Each row is a point. Two turns around zero, p and q, are shown by what they do to some points. Write where each new point lands after one turn and then the other. Backwards means that the second turn is done in reverse. Each puzzle has new turns, and all numbers are rounded.

Turn p:
-1  51  -24 -> -53  18  0
1  -17  -16 -> 1  -23  -6
30  -52  26 -> 58  -11  -28
-30  18  14 -> -6  16  34
Turn q:
-16  -28  4 -> 4  31  -8
11  -16  33 -> -1  21  32
19  35  3 -> -1  -36  17
11  -31  -41 -> -39  13  -33
27  57  10 -> 4  -57  29
-52  -17  -10 -> 32  27  -37
Where do these land?
p, then q backwards: -8  -17  -9 -> 3  21  0
q, then p: 16  5  -47 -> -7  -44  23
p, then q backwards: 6  -3  75 -> -53  -26  47
q, then p: -13  15  -19 -> -2  -24  -13

Turn p:
43  8  -7  -19 -> 30  10  30  21
-35  -23  4  9 -> -24  7  -24  -25
-33  19  -52  29 -> -44  -1  -35  43
27  46  9  -14 -> 17  -32  35  24
-36  -15  18  -53 -> -36  11  36  -43
39  3  8  11 -> 40  -3  2  11
-4  -36  20  37 -> 18  6  -44  -29
Turn q:
-32  -14  -35  35 -> -3  -37  39  28
-35  18  -4  2 -> 22  -16  25  -15
-29  -20  21  -38 -> 52  3  -20  6
51  -19  -31  23 -> -59  -6  -15  26
-24  -27  24  5 -> 30  15  10  26
19  53  -6  -6 -> -23  -1  0  -52
49  10  31  -21 -> -18  42  -38  -20
Where do these land?
q, then p backwards: -10  -30  -18  -3 -> 12  28  -9  19
p, then q: 0  -44  16  -28 -> 14  6  -25  -46
q, then p: -23  -26  16  -2 -> 32  -9  -11  15
p, then q backwards: 16  57  16  -3 -> -40  -15  -42  15
p, then q backwards: 22  1  -41  66 -> 15  -68  6  -40
q, then p backwards: -4  42  11  -29 -> -7  -33  40  2

Turn p:
-45  -4  20  49  -32  -25 -> 36  9  34  -27  30  48
-8  -8  -53  -27  -7  18 -> -26  3  7  17  -53  12
-12  31  39  -31  -13  -10 -> -8  52  -10  -11  27  -12
-32  26  -34  12  2  19 -> 4  10  -15  20  -22  46
7  28  -3  -14  37  15 -> -15  0  -43  22  3  -4
29  -36  -41  -35  12  35 -> -29  -28  -7  5  -62  -29
-5  -19  21  33  40  -27 -> -2  -43  -3  -13  45  13
14  13  45  -7  -10  29 -> 25  23  -28  -22  6  -30
51  -31  6  19  -29  -53 -> 16  -25  65  8  25  -41
Turn q:
-41  -22  -12  -28  -9  27 -> 28  1  34  28  -5  34
-1  28  57  43  -58  -20 -> -49  -67  -43  11  28  7
-24  -19  54  53  -4  32 -> -38  -55  39  -25  23  25
-11  -19  3  -18  15  -37 -> 20  24  -18  -15  20  22
41  -1  7  -24  48  -35 -> 28  33  -24  -43  18  -35
-4  17  -21  6  42  -5 -> 9  17  -2  -32  -34  -3
7  32  -22  -33  -6  15 -> 28  -1  -7  26  -29  -23
25  -20  -29  2  -43  -14 -> -28  30  -11  43  15  -8
8  4  -38  -1  15  36 -> 2  17  32  8  -36  -19
Where do these land?
p, then q backwards: -7  20  40  -24  -11  31 -> 26  4  -17  -9  29  -42
p, then q: -34  2  -18  -11  -35  25 -> 4  -37  -5  40  -10  -18
q, then p: 53  13  13  9  31  -8 -> -50  15  25  18  23  -2
p, then q backwards: 48  24  -28  -25  -20  33 -> 27  38  -50  -24  -14  16
q, then p backwards: 20  -11  -29  -18  53  -9 -> -5  6  33  -17  -52  21
q, then p: 15  -13  -29  -16  -27  10 -> 32  -4  -1  14  28  19
p, then q: -28  -6  11  46  44  16 -> 12  39  56  11  -5  -16
p, then q: -31  22  19  34  -17  -47 -> 20  -25  29  -46  -11  -37
q, then p: -35  -52  21  5  -18  -51 -> -8  -19  -74  8  -32  17

Turn p:
-9  -7  -25  -19  29  -8  -5  -24 -> -9  14  15  18  -20  13  -29  19
-9  4  -3  19  25  -14  -25  20 -> 4  2  1  -8  0  -39  -23  12
-13  8  25  26  -50  19  -5  -25 -> -25  7  -6  -49  12  17  31  -24
13  -29  -11  -10  -97  -5  -14  9 -> -52  -17  33  11  35  0  67  -31
7  22  -26  -20  -6  -11  1  3 -> -1  -13  15  13  -18  1  17  25
4  0  71  -4  29  -10  11  22 -> 42  -39  -25  -17  26  2  -37  -21
-19  -5  -29  -11  13  -2  18  16 -> 21  15  24  21  -18  -7  0  0
17  3  30  -8  26  46  5  8 -> 15  -12  -50  6  -18  6  -13  -26
7  4  -32  28  31  -15  16  -28 -> 8  43  -5  5  2  7  -11  44
Turn q:
0  -22  18  -5  16  -11  -1  44 -> -7  9  47  6  1  12  15  -21
-15  -14  -21  -43  -69  -4  23  -6 -> -15  -11  -8  10  -44  -75  1  -1
27  5  -18  0  -1  18  3  -12 -> -2  -31  -15  -18  -1  4  -5  4
-5  -6  13  30  1  -4  -27  24 -> 15  12  20  8  27  8  -16  -24
-11  28  18  -2  -8  29  17  -10 -> 5  13  -24  -25  15  -17  24  9
15  -20  10  -12  18  -6  -37  -21 -> -4  12  8  -17  -20  28  -36  1
-13  -8  -5  -2  42  0  -46  27 -> 27  17  18  3  -12  46  -4  -35
-12  -11  -7  60  37  -15  51  -19 -> -41  -5  -26  47  47  34  17  17
13  47  -7  -27  -36  -6  16  -28 -> 21  -15  -21  -15  -15  -40  4  49
Where do these land?
q, then p: 26  10  -22  43  3  -21  21  -33 -> 1  32  -3  23  -3  -53  -22  -17
q, then p: -8  -31  -49  10  26  -22  -27  -11 -> -49  38  -22  -20  -1  -13  19  -19
q, then p backwards: -4  -34  23  40  6  -37  -14  -22 -> 6  -52  -11  -5  26  -22  -9  -35
p, then q: -12  9  21  -19  -34  -10  22  -2 -> -40  5  -4  -31  -4  3  10  0
p, then q: 32  -17  -20  -23  17  28  -2  -13 -> 13  -11  -31  22  30  -10  -10  -26
q, then p: -36  19  35  -2  -30  34  2  19 -> 25  -20  11  2  -3  31  -7  56
q, then p: 34  -9  -30  -14  5  6  -33  24 -> -42  -8  -14  11  21  24  -5  -30
q, then p: -21  26  29  -3  -21  9  11  -8 -> 28  -19  12  8  -4  -5  3  36
p, then q: 27  25  -16  -16  35  -6  -4  -9 -> 14  -22  20  13  13  -14  -6  -39
q, then p: -37  2  29  -15  -6  19  25  55 -> 47  -4  1  -22  14  54  1  26

Turn p:
19  24  20  30  12  17  3  -13  -3 -> -13  17  -6  -10  -9  0  1  40  24
9  -22  -30  -40  -6  0  -97  -9  -29 -> 20  -81  15  -26  -20  -9  -59  -35  18
-19  61  0  18  -50  -11  38  -4  38 -> 18  3  -36  47  2  -5  41  55  -36
21  -18  14  1  -19  -13  31  -5  -7 -> -9  29  -19  10  -17  -19  11  -19  -1
-3  7  -25  27  15  21  29  -9  24 -> 0  24  -25  -8  39  15  2  22  -3
0  20  9  1  23  -31  -42  -6  -34 -> -29  -44  31  -17  -12  -23  0  10  15
-23  -14  8  12  18  15  35  4  -29 -> -39  28  4  -8  1  29  6  -8  -14
-20  -29  12  29  14  -9  -88  -9  -12 -> -12  -68  17  -10  -5  24  -5  -17  66
-4  -16  -53  20  14  -12  38  2  56 -> 19  21  -30  5  79  -3  17  -9  -9
7  -26  12  -54  -6  16  31  -1  -18 -> 11  33  7  -17  -32  1  -10  -38  -35
5  16  17  -59  2  4  20  -2  36 -> 54  22  20  -13  -13  -12  17  3  -33
9  -2  16  14  -16  2  1  53  -20 -> -19  15  23  48  -12  1  -20  -3  9
Turn q:
7  -13  10  -4  9  39  9  -27  -12 -> -32  15  -6  -14  9  -24  -16  17  -14
-20  -51  7  4  -27  -17  -13  15  21 -> 5  -13  43  33  24  0  -13  -1  31
24  -12  -43  0  47  45  -25  -20  -20 -> -62  48  -37  -12  12  1  18  -8  9
-29  -39  -26  -12  -20  -43  15  17  -27 -> 32  -25  -13  10  37  4  -15  2  56
74  18  -24  -12  0  39  19  3  35 -> -12  34  8  -24  -27  -57  57  -18  -12
8  22  25  -7  15  -19  -23  -11  -24 -> 4  9  -11  -9  -26  32  -6  31  -5
8  22  28  28  12  -53  44  34  19 -> 29  -61  23  -33  -40  14  5  -23  6
-59  -1  44  -27  7  1  -1  22  14 -> -7  -56  2  48  -1  8  -17  25  -21
-17  37  35  16  -17  20  -14  17  -8 -> 11  1  -3  23  -34  6  -32  -7  -38
3  17  -57  14  -27  -11  -10  -51  2 -> 32  47  -7  -23  49  15  18  -18  -13
Where do these land?
p, then q backwards: 21  13  -14  -46  -38  -28  -17  28  -36 -> -15  12  43  12  -29  44  26  39  16
q, then p: 6  -2  -15  -10  44  -44  31  -23  -10 -> 36  30  15  -16  18  12  -16  -36  -34
p, then q: -13  50  16  -22  -1  41  39  19  26 -> 11  11  -34  1  -71  -21  -22  -18  1
q, then p: -4  12  1  -6  33  3  2  21  43 -> -24  21  -27  2  -8  26  20  -24  -12
q, then p: -36  -41  28  14  10  30  24  45  9 -> -9  -41  -11  1  7  28  37  -40  45
q, then p: -15  1  -24  -5  -42  -11  -9  -40  26 -> -25  33  31  -30  -2  -23  -6  27  15
q, then p: 27  35  -30  23  17  26  4  -5  1 -> -7  -15  -25  -22  -13  -11  3  11  -51
q, then p: -38  -40  21  -25  -3  -9  -27  18  -43 -> 17  -16  10  31  44  28  -17  9  49
q, then p: 20  20  -8  34  -27  -33  -34  -25  -2 -> 21  22  4  -16  -38  -10  -24  48  -1
p, then q: 31  -47  26  42  6  27  -13  -38  -15 -> 14  5  13  36  39  -13  54  -10  -42

Turn p:
6  19  9  30  -11  -32  18  18  23  -21  -9  -16 -> -13  -26  -9  26  6  -25  -12  -20  5  -30  -25  10
-6  11  25  -64  -16  27  -6  21  -1  -11  13  1 -> 16  -25  46  -33  -4  26  -9  -9  -17  -6  34  13
4  4  -46  23  -12  -5  -10  5  -15  -10  18  -9 -> -22  -9  -10  22  18  -21  27  23  -18  8  7  -11
6  16  11  18  -18  34  15  22  -9  -19  -14  4 -> -11  -2  37  9  14  -19  -28  -4  -14  14  -11  11
13  -81  20  1  54  -59  -7  16  -8  -10  -8  -13 -> -29  -12  -12  -13  -61  28  33  20  64  -19  -48  -16
-13  -6  -32  24  20  18  -14  11  22  8  9  22 -> -14  18  -12  3  -5  -9  30  -24  -23  31  -9  -10
-6  -1  6  -97  -7  14  17  12  -11  -13  -33  -22 -> 14  -53  22  -20  -27  59  -41  13  -5  11  41  17
17  17  11  32  -16  5  -11  15  22  79  3  -21 -> 1  23  -37  -34  59  6  0  -8  -20  -11  -41  27
-11  -40  -30  0  -13  4  -13  -56  -4  -14  12  32 -> 0  42  -14  7  -36  -12  8  26  -14  1  34  -43
15  20  18  -15  13  17  37  21  1  10  11  43 -> 11  23  30  7  -11  7  2  -22  -3  7  5  56
6  5  8  5  2  -30  -21  14  -13  -10  -27  2 -> -32  -13  -4  -1  8  -1  -8  -7  35  -6  4  -3
-38  14  7  28  0  -12  4  -45  -9  28  14  -20 -> 49  10  -39  -7  19  -34  1  12  14  1  -4  -14
7  23  -6  16  5  19  -8  -53  0  -16  10  -5 -> 30  23  2  34  21  -5  -4  1  -3  1  12  -35
Turn q:
4  -39  -1  -10  16  -18  19  4  -16  25  -17  -23 -> -5  -5  14  -19  4  -31  -19  15  39  12  -14  16
-43  19  32  19  7  36  1  -46  11  7  -6  -6 -> -12  -37  9  21  -26  3  33  35  -32  6  27  21
37  -10  14  11  -13  -20  -6  -6  -18  16  21  21 -> 5  -16  -19  6  -2  23  -29  -21  27  -22  -4  11
-9  12  5  -34  -5  -23  -5  36  5  22  -1  -30 -> 14  0  30  -18  11  -36  -29  -20  -22  3  -11  -5
-16  42  -14  -17  32  27  -24  -25  -11  -30  0  -28 -> 7  -9  31  28  2  -2  50  21  -25  -11  -23  -34
9  16  -17  6  -24  -22  45  -12  7  15  0  57 -> 1  35  -22  -27  -38  31  -1  -20  1  -18  -1  43
17  4  -17  -41  -46  32  -11  -4  -6  -28  -15  0 -> -20  11  -17  -28  27  -5  16  6  -20  -50  2  -31
12  -24  -15  50  -30  -49  3  13  -11  16  -11  23 -> -5  35  -7  8  -13  8  -36  -29  49  -4  36  21
-1  8  2  -38  16  26  -41  6  7  -29  -24  16 -> -14  15  -13  21  23  -4  -1  30  -39  -11  -27  -31
52  -38  -22  13  1  -39  -17  20  38  5  10  -17 -> 25  12  -8  -20  -3  9  -54  -6  44  20  8  -46
6  -31  -25  33  5  -11  5  31  2  41  30  8 -> 48  10  -14  -4  13  -1  -22  -13  38  24  20  25
-56  7  29  11  16  14  20  -26  -4  -32  27  1 -> -18  -30  -13  25  -26  -12  54  -9  -21  30  1  14
-12  35  28  -2  24  45  12  8  -4  -29  -14  -22 -> -26  -20  29  5  26  16  38  12  -37  22  -12  -4
Where do these land?
q, then p backwards: -40  13  -14  -7  -41  -34  -9  9  -13  5  19  -25 -> -33  25  18  10  -16  -6  -1  -3  26  -32  25  39
p, then q: 26  21  24  5  -12  -18  33  -16  21  -25  3  11 -> -26  4  -14  35  -13  35  6  -13  6  0  17  -26
p, then q backwards: -49  9  14  0  -22  -12  -18  12  -7  8  -19  -24 -> 13  -39  17  -25  -21  4  10  9  12  14  21  -28
q, then p: 5  0  -6  15  21  68  -5  13  19  27  13  -6 -> -12  15  28  0  -4  38  35  11  0  24  -30  37
q, then p: -16  5  -32  -24  -33  -25  -37  15  2  6  13  -10 -> 1  -18  -1  38  24  3  11  13  27  -40  12  -20
p, then q: 35  -12  37  13  12  -8  19  -52  11  -52  39  34 -> -45  -21  24  0  -15  59  9  -47  -14  7  35  -35
p, then q: -6  -28  1  11  42  49  2  6  -18  9  6  29 -> 1  -18  34  -27  -3  13  -25  3  -32  -22  8  43
p, then q: 6  40  -5  -3  6  -19  -11  15  -20  -3  -2  6 -> 18  -6  -23  7  -24  7  3  9  4  33  -6  9
p, then q: -8  0  -7  -32  -29  13  9  10  -23  -13  -14  -30 -> 7  -14  -27  15  39  -25  -24  -4  8  9  -4  -1
p, then q: 4  -2  -11  -3  10  46  -1  -29  -4  43  -36  13 -> 48  -2  32  13  24  15  -4  21  -25  -33  -5  12
p, then q: 51  -15  21  41  -1  -15  -1  -17  4  -36  -15  7 -> -33  9  32  31  -13  9  11  -3  -26  28  39  -25
p, then q: -31  -4  -31  5  -19  -21  11  27  9  -8  -13  9 -> 9  19  -20  6  -19  -39  -1  -15  23  -14  12  14
p, then q backwards: 34  -8  24  1  51  -15  5  -32  34  -47  -1  9 -> 23  35  -23  27  13  -50  -31  -28  -26  -26  19  9
p, then q: 14  -32  25  -17  29  35  -2  22  8  44  11  27 -> -16  -6  5  -26  9  17  7  20  -53  -39  -20  32
q, then p backwards: -25  12  -39  -6  -13  -45  4  19  -24  42  -4  -53 -> -28  23  66  14  -11  16  11  -1  -16  -32  30  39

Turn p:
-39  59  -32  21  38  9  -63  6  -37  -39  20  13  35  32 -> 47  20  31  3  -34  38  -49  -48  -8  -17  62  43  12  -27
14  9  -25  -49  -14  23  2  23  -10  -29  15  41  17  1 -> 31  -11  22  -17  -33  -1  -28  12  32  -14  -35  29  -26  5
-46  29  7  6  -39  33  11  16  -6  10  10  31  51  4 -> 17  2  8  28  -9  14  -41  18  -22  -7  -8  7  -55  -52
-49  12  -37  51  25  9  -14  9  -38  -39  -17  48  -8  23 -> 70  14  6  -23  -3  -12  -16  -57  3  -9  42  -5  -8  -50
-32  -36  -4  -15  -5  27  -24  33  10  -26  23  2  22  -2 -> 6  13  26  32  -36  -35  3  7  23  5  11  28  -24  -15
19  -5  50  -35  19  -46  40  -22  18  3  -34  -51  -39  -10 -> -16  12  -35  25  49  -4  17  24  9  3  -28  -33  58  59
34  -4  25  5  -6  1  10  -30  9  10  -18  -30  -31  -65 -> -22  17  -52  -14  9  0  50  18  -31  -5  -22  -2  8  37
-19  9  -29  19  3  13  -51  -33  -48  -52  17  28  7  74 -> 10  18  37  -20  -30  8  -38  -73  25  -46  22  14  27  -56
-18  33  -17  48  52  -27  -23  -12  -8  -3  -53  8  7  29 -> 47  -9  -2  -10  8  16  -15  -36  -35  13  47  -22  56  -22
2  -7  20  9  -54  50  27  41  10  18  -13  -19  24  -12 -> -22  0  -25  22  -35  -14  -11  47  -12  4  -8  -35  -56  -10
9  2  0  12  47  -31  17  -9  -44  46  -16  -38  -39  -2 -> -10  -24  -51  2  39  31  19  -39  13  21  27  -22  23  33
30  -35  17  -10  -2  44  20  1  27  23  8  16  37  -9 -> -21  -12  18  14  -36  -3  18  11  -14  34  -52  -12  -28  -2
15  -37  -18  -45  -37  -32  -18  -15  13  17  -2  -5  3  -18 -> -31  -45  -1  -1  7  -25  21  31  13  -20  -22  35  18  3
55  -18  -30  -9  -15  -41  8  4  26  -21  27  -25  -13  6 -> -32  -21  40  -32  6  -21  13  15  13  -27  4  -6  12  54
-1  17  9  -10  10  2  14  -14  43  44  -8  -24  -59  -5 -> -36  18  -35  -22  43  -8  -10  18  -7  49  -4  -1  18  21
8  -10  7  -1  21  -50  45  -43  18  13  19  -33  -26  -26 -> -26  -1  -3  7  70  -5  30  -14  -19  -1  -15  -4  15  53
18  -18  59  4  -44  16  -1  47  16  24  22  39  13  -21 -> -11  12  16  6  -16  23  38  68  17  15  -22  -15  -48  -33
Turn q:
32  2  -29  43  4  -43  -10  7  30  15  5  -29  -11  9 -> 45  -17  -1  0  11  -29  -13  -9  14  -38  9  44  10  -24
25  26  -11  13  27  -36  27  45  -5  -15  9  -5  1  -25 -> -20  -27  19  -20  10  -8  0  -42  -24  -38  27  26  9  -11
-5  0  5  -57  -55  15  -4  17  -6  1  5  6  29  39 -> -17  -14  -29  -35  23  38  16  32  7  11  -52  -20  -17  3
1  -2  7  -55  1  -1  11  -12  -10  -18  3  2  -48  46 -> -16  -39  -47  25  -38  15  1  1  -13  6  -34  -20  -9  -8
35  -17  -17  8  43  -62  3  -21  2  -28  15  -17  36  35 -> -21  -23  -14  46  38  -13  -21  28  -17  -37  14  47  10  -39
1  -14  15  -15  -26  31  -41  -6  -1  -21  -12  46  -11  -50 -> -37  43  -5  -30  -36  -20  12  8  34  24  13  -17  -30  15
-12  12  -10  14  -46  76  -6  -23  -52  -3  6  -4  -10  -30 -> -5  14  15  -5  0  0  -16  -21  34  52  -17  -16  -23  82
-3  -30  -23  -87  41  2  5  2  1  8  -18  -29  23  31 -> -17  16  -75  10  11  58  -12  10  -46  10  -13  11  21  -24
-39  -18  34  10  -47  13  -4  -4  -58  24  -40  28  -16  -23 -> 4  10  46  -24  -54  34  -9  38  11  23  5  -24  -22  50
60  15  17  9  55  -31  -4  2  28  38  19  -27  10  16 -> 10  12  -8  33  16  -1  5  -21  7  -75  -5  23  50  -31
-70  31  0  5  -4  9  -45  -5  -26  15  15  54  -8  -23 -> -24  10  52  -29  -36  -15  -6  12  20  67  -10  -22  35  -6
28  41  1  21  34  -40  46  -27  40  -1  -23  3  26  18 -> 11  5  33  45  21  -13  31  -13  -43  -38  -16  36  -9  -41
27  -26  -4  40  43  4  29  25  27  1  19  8  12  33 -> 16  -14  5  34  40  13  -4  -25  14  -30  36  -14  -4  -45
10  16  27  30  39  -22  -2  16  32  -31  -13  -54  15  30 -> 21  0  -3  17  34  -38  -29  -2  -46  -57  -1  -17  8  -23
-39  -11  -29  12  -52  51  -13  1  0  6  -25  17  -28  -37 -> 32  21  6  -41  -26  -3  -1  -10  23  65  7  -11  -37  31
-52  -25  16  9  -56  35  8  -18  0  8  36  2  -20  -69 -> 18  3  6  -27  -14  -20  46  13  25  56  38  -28  6  70
Where do these land?
p, then q: 30  21  24  -29  -37  -42  -15  25  -31  -1  -12  -4  -35  -37 -> -10  -15  -36  -24  43  10  0  -48  -16  13  12  -19  -34  -44
p, then q backwards: -16  -14  31  32  13  11  16  -24  12  -61  20  -39  33  1 -> 14  30  52  22  48  25  18  -33  8  -5  -31  -8  0  -26
p, then q: 2  16  -42  -20  -73  -33  -2  -11  -25  25  8  -17  -19  -27 -> -37  -24  -40  -11  -13  -5  -23  -3  -11  46  48  -14  -15  -48
p, then q: 18  -13  -43  -9  49  32  -15  1  23  20  -29  7  -42  10 -> 12  12  -18  -4  -2  47  34  40  16  9  -30  44  30  -14
p, then q: -24  -29  15  16  9  46  -5  14  42  38  -36  19  -7  32 -> 38  19  20  -41  -16  16  15  7  2  -10  11  43  51  30
q, then p backwards: -40  -26  -6  -7  30  53  13  22  32  -19  7  20  28  -20 -> -22  5  25  69  29  3  10  8  12  30  -1  -5  -38  17
q, then p: 11  -2  10  26  -21  -37  55  -1  -53  -3  2  -20  14  -32 -> 0  33  40  15  -7  5  4  -30  60  2  -18  -32  -6  -36
q, then p: 28  45  -19  -21  -49  -10  -40  -25  -66  26  -45  5  -13  -28 -> 20  3  -10  -22  -5  -11  -50  54  25  0  -31  -10  36  -83
p, then q: 23  39  15  -11  -13  -24  26  -21  -14  13  19  15  23  -17 -> -13  21  -11  14  -9  16  -41  -24  -7  7  3  -38  -30  2
p, then q backwards: 3  21  29  37  -24  0  47  -16  11  -52  49  -1  -4  -8 -> 25  21  51  20  -5  35  7  8  8  -11  -54  -5  48  -13
p, then q: -14  13  -20  30  12  11  -17  42  -3  1  12  14  7  23 -> -3  -4  -20  -4  -11  -16  27  -3  40  -12  -3  -10  29  24
p, then q: 13  62  14  -19  -32  -53  36  -3  -12  -23  6  -58  19  -8 -> -24  -19  -13  9  39  -25  -84  -12  -3  2  -6  -50  -17  -29
q, then p: 49  -48  -30  -26  20  -1  -56  12  41  14  -30  28  8  48 -> 38  13  -20  -61  -20  -31  4  34  -43  13  15  62  -24  29
q, then p: -41  -31  22  38  57  20  -22  -12  36  20  26  -4  10  -16 -> -25  -4  35  22  -1  58  6  10  -48  -7  32  7  -21  43
q, then p: 16  -41  -12  -50  31  45  -36  15  1  27  9  7  -18  66 -> -14  -14  -28  -25  -52  -46  -15  0  -68  20  29  40  -12  11
p, then q: -58  -13  12  12  28  -18  15  -18  5  -23  -5  29  -4  12 -> -16  29  29  35  -3  -22  7  -14  -5  -41  10  32  19  3
